Each row of a before or after table is a point. One or more steps were done to the points. Then noise was added and the rows were shuffled. The steps act on how far a point lies along the listed directions, d1 being the first. Write out the steps. A step turns or swaps two directions, mirrors them in a line or flattens them onto one, adds a multiple of one to another, or multiplies one. Angles are multiples of 10 degrees, from the lower direction toward the higher: turns from -170 to 170, lines from 10 to 170 but not 90. Use the fewest steps. Two steps may share a direction if one is a turn and the other turns, adds or multiplies; they go together, in the order done. Otherwise the lowest direction goes first.

Directions:
(1): [-0.13 -0.39]
(2): [ 0.39 -0.13]
Before (9 x 2):
[[ 0.00  0.38]
 [-0.16 -0.03]
 [-0.24 -0.09]
 [-0.38 -0.12]
 [-0.05 -0.21]
 [-0.12  0.42]
 [ 0.30 -0.32]
 [-0.18 -0.02]
 [-0.01 -0.19]]
After (9 x 2):
[[-0.07 -0.34]
 [ 0.13 -0.48]
 [-0.36 -0.37]
 [-0.14 -0.44]
 [ 0.02  0.75]
 [-0.21 -0.23]
 [ 0.15  0.71]
 [-0.13 -0.09]
 [-0.14 -0.12]]
Steps: multiply d1 by 2; multiply d2 by 0.7

Directions:
(1): [-0.44 -0.03 -0.07 -0.35 -0.42  0.08]
(2): [-0.15  0.11  0.67  0.12 -0.06  0.01]
(3): [-0.26 -0.07 -0.06  0.17  0.25  0.58]
(4): [-0.08 -0.33  0.15 -0.43  0.41 -0.12]
(5): [-0.35  0.46 -0.13  0.02  0.30 -0.25]
Before (10 x 6):
[[-0.10 -0.30  0.23 -0.36 -0.57 -0.25]
 [ 0.15  0.23  0.18  0.06 -0.14 -0.15]
 [-0.16  0.35 -0.06 -0.06 -0.10 -0.58]
 [-0.25  0.06 -0.45  0.13 -0.40  0.47]
 [-0.12  0.27  0.38 -0.32  0.54 -0.69]
 [-0.15 -0.27 -0.15 -0.03 -0.41  0.08]
 [-0.17 -0.24 -0.33 -0.52  0.23  0.41]
 [-0.01  0.22 -0.15  0.20  0.02  0.01]
 [-0.33 -0.04  0.31 -0.19 -0.30 -0.05]
 [ 0.10 -0.13  0.15  0.14 -0.36 -0.04]]
After (10 x 6):
[[ 0.04  0.14 -0.40  0.02 -0.68 -0.09]
 [-0.39 -0.10  0.32 -0.20 -0.23  0.06]
 [-0.38  0.18 -0.01 -0.32  0.35 -0.51]
 [ 0.14 -0.30  0.23 -0.06 -0.26 -0.13]
 [-0.26 -0.58  0.27 -0.49 -0.29  0.07]
 [-0.09 -0.34 -0.14 -0.08 -0.43  0.01]
 [-0.17  0.03 -0.49 -0.05 -0.09  0.66]
 [ 0.05  0.22 -0.13  0.09  0.01 -0.25]
 [ 0.11  0.08  0.27 -0.15  0.08 -0.23]
 [-0.54  0.28  0.26 -0.14  0.93 -0.06]]
Steps: turn d3 and d4 by -70 degrees; multiply d5 by 1.3

Directions:
(1): [ 0.23  0.35  0.16  0.17  0.42  0.59  0.29  0.12 -0.02  0.25 -0.12]
(2): [ 0.10  0.07  0.10  0.41  0.09 -0.39  0.15 -0.05  0.66  0.25  0.22]
(3): [-0.09  0.01  0.34  0.25 -0.17  0.34 -0.72 -0.13  0.05  0.18  0.18]
(4): [ 0.05  0.00  0.12 -0.08 -0.46 -0.10  0.07  0.63 -0.11  0.52 -0.07]
(5): [-0.08 -0.31 -0.05  0.39  0.14 -0.13  0.19 -0.23 -0.58  0.34  0.31]
Before (13 x 11):
[[-0.14  0.06 -0.24 -0.45 -0.55 -0.20 -0.08  0.10  0.48 -0.24 -0.16]
 [-0.14 -0.19  0.14  0.17 -0.18  0.11 -0.55 -0.31  0.36 -0.13  0.24]
 [-0.01 -0.25 -0.16 -0.33 -0.40 -0.85 -0.02  0.11  0.49 -0.11  0.04]
 [-0.16 -0.21 -0.12 -0.19 -0.27 -0.17 -0.20 -0.16  0.43 -0.33  0.06]
 [ 0.19  0.40  0.20  0.26  0.16  0.56  0.43  0.17 -0.06  0.29 -0.05]
 [-0.39 -0.29  0.07  0.14  0.05  0.10 -0.40 -0.54 -0.34 -0.02  0.25]
 [ 0.27  0.39  0.20 -0.04  0.45  0.86  0.27  0.29 -0.39  0.12 -0.27]
 [ 0.23  0.56 -0.03 -0.03  0.40  0.58  0.32  0.18  0.19 -0.06 -0.33]
 [ 0.21  0.20  0.20 -0.06  0.23  0.38  0.19  0.60 -0.14  0.24 -0.15]
 [ 0.17  0.31  0.10 -0.13 -0.14  0.32 -0.42 -0.05  0.02 -0.14  0.01]
 [-0.01  0.40 -0.12 -0.45  0.41  0.61  0.41  0.18 -0.22 -0.37 -0.36]
 [-0.18  0.17 -0.20 -0.35 -0.27 -0.19 -0.07 -0.03 -0.29 -0.14 -0.20]
 [ 0.01  0.08  0.12 -0.59 -0.19 -0.01 -0.22  0.23  0.20 -0.21 -0.26]]
After (13 x 11):
[[ 0.10  0.50 -0.05 -0.08  0.15  0.20  0.24  0.05 -0.08  0.15 -0.23]
 [-0.08 -0.09  0.14  0.01 -0.10  0.57 -0.55 -0.22 -0.07 -0.17  0.06]
 [ 0.14  0.03  0.18  0.48  0.06 -0.62  0.12  0.03  0.88  0.27  0.28]
 [ 0.02  0.16 -0.17  0.15 -0.07 -0.58  0.05 -0.05  0.87 -0.15  0.04]
 [-0.09 -0.05  0.05  0.33 -0.40 -0.62  0.10 -0.03  0.47  0.10  0.30]
 [ 0.24  0.37  0.18  0.07 -0.08  0.12 -0.35 -0.05  0.31 -0.02  0.13]
 [ 0.01  0.34 -0.16 -0.53 -0.23  0.51  0.12  0.24  0.11 -0.17 -0.37]
 [ 0.08 -0.06  0.16  0.17 -0.06 -0.49  0.05  0.46  0.43  0.28  0.15]
 [ 0.19  0.35  0.22 -0.42  0.06  0.23 -0.02  0.31  0.34 -0.01 -0.26]
 [ 0.07  0.34 -0.03  0.15  0.36 -0.33  0.53  0.00  0.87 -0.08  0.07]
 [-0.18 -0.07  0.20  0.30  0.32  0.45 -0.19 -0.46 -0.30  0.20  0.19]
 [-0.05  0.02 -0.08 -0.36 -0.03  0.56 -0.08 -0.04 -0.05 -0.30 -0.19]
 [ 0.07 -0.02 -0.16 -0.79 -0.10  0.32  0.07  0.28 -0.52 -0.21 -0.43]]
Steps: turn d1 and d2 by 120 degrees

Directions:
(1): [ 0.12 -0.38 -0.47 -0.51  0.31  0.06 -0.03  0.15 -0.12  0.33 -0.18  0.05
  0.14 -0.44 -0.08 -0.34 -0.21 -0.59  0.16  0.05]
(2): [-0.20  0.19 -0.19 -0.28  0.11 -0.23  0.60 -0.46  0.30 -0.36 -0.09 -0.38
  0.16  0.15 -0.40 -0.19 -0.12  0.02 -0.05  0.47]
Before (9 x 20):
[[ 0.10  0.06  0.08  0.20 -0.11  0.22 -0.26  0.23 -0.10  0.20  0.12  0.23
   0.07  0.10  0.23  0.04  0.05  0.04  0.02 -0.21]
 [-0.04  0.06 -0.02  0.01 -0.01  0.02  0.12 -0.03 -0.01 -0.06 -0.01  0.08
   0.01  0.06 -0.02  0.04 -0.12  0.08 -0.07  0.09]
 [ 0.01 -0.09 -0.01 -0.04  0.02  0.06 -0.10  0.07  0.00  0.01  0.00 -0.10
  -0.09 -0.12  0.06  0.03 -0.10  0.07 -0.04 -0.13]
 [ 0.08 -0.35 -0.50 -0.44  0.35  0.14 -0.19  0.21 -0.05  0.23 -0.15  0.14
   0.15 -0.31  0.08 -0.33 -0.09 -0.70  0.24  0.05]
 [-0.09  0.13  0.05 -0.06  0.07 -0.03  0.16 -0.31  0.13 -0.23  0.05 -0.23
   0.01  0.18 -0.06 -0.04 -0.08  0.07 -0.12  0.27]
 [-0.06 -0.03  0.28  0.22  0.03  0.13 -0.25  0.16 -0.02  0.11  0.16  0.11
   0.07 -0.07  0.13 -0.02  0.06  0.14 -0.03 -0.14]
 [ 0.31 -0.35  0.31  0.70 -0.06  0.40 -0.98  0.88 -0.47  0.80  0.34  0.70
  -0.22 -0.37  0.77  0.41  0.29 -0.04 -0.05 -0.80]
 [ 0.18 -0.21 -0.15 -0.09  0.14  0.14 -0.19  0.23 -0.29  0.32  0.00  0.11
   0.09 -0.22  0.13 -0.01 -0.08 -0.28  0.02 -0.33]
 [ 0.01  0.11 -0.11 -0.13 -0.05 -0.05  0.25 -0.21  0.16  0.00 -0.04 -0.11
   0.03 -0.12 -0.02 -0.17 -0.07 -0.05  0.06  0.12]]
After (9 x 20):
[[-0.11  0.29 -0.03  0.04 -0.02 -0.03  0.30 -0.25  0.18 -0.19  0.08 -0.14
   0.24  0.31 -0.13 -0.09 -0.01  0.12 -0.03  0.23]
 [ 0.06 -0.31 -0.64 -0.67  0.46 -0.03  0.31 -0.04 -0.14  0.23 -0.19 -0.21
   0.29 -0.38 -0.26 -0.40 -0.31 -0.67  0.06  0.11]
 [-0.42  0.36 -0.38 -0.33  0.34 -0.44  1.24 -0.79  0.65 -0.51  0.02 -0.71
   0.36  0.21 -0.68 -0.29 -0.18  0.03 -0.24  0.95]
 [ 0.16 -0.06 -0.07 -0.03 -0.06  0.11 -0.08  0.11 -0.04  0.25 -0.05  0.16
  -0.05 -0.29  0.20 -0.12 -0.05 -0.18  0.11 -0.13]
 [-0.02  0.04  0.06  0.11 -0.09  0.06  0.02  0.03 -0.06 -0.04  0.01  0.13
  -0.03  0.07  0.07  0.10 -0.08  0.14 -0.08 -0.03]
 [-0.02 -0.08 -0.08 -0.14  0.06  0.01  0.04 -0.02  0.05 -0.03 -0.01 -0.18
  -0.05 -0.13 -0.01 -0.03 -0.15  0.08 -0.03  0.01]
 [ 0.22 -0.86 -1.20 -1.23  0.83  0.21 -0.09  0.35 -0.15  0.61 -0.42  0.10
   0.37 -0.89 -0.16 -0.87 -0.46 -1.56  0.47  0.22]
 [-0.22  0.19  0.25  0.11  0.05 -0.03  0.15 -0.17  0.23 -0.23  0.13 -0.18
   0.14  0.12 -0.12 -0.07 -0.01  0.30 -0.11  0.17]
 [ 0.05  0.08  0.34  0.32 -0.10  0.14 -0.34  0.03 -0.12  0.02  0.17  0.10
  -0.19  0.17  0.31  0.23  0.07  0.22 -0.14 -0.16]]
Steps: multiply d1 by 2.5; multiply d2 by -1
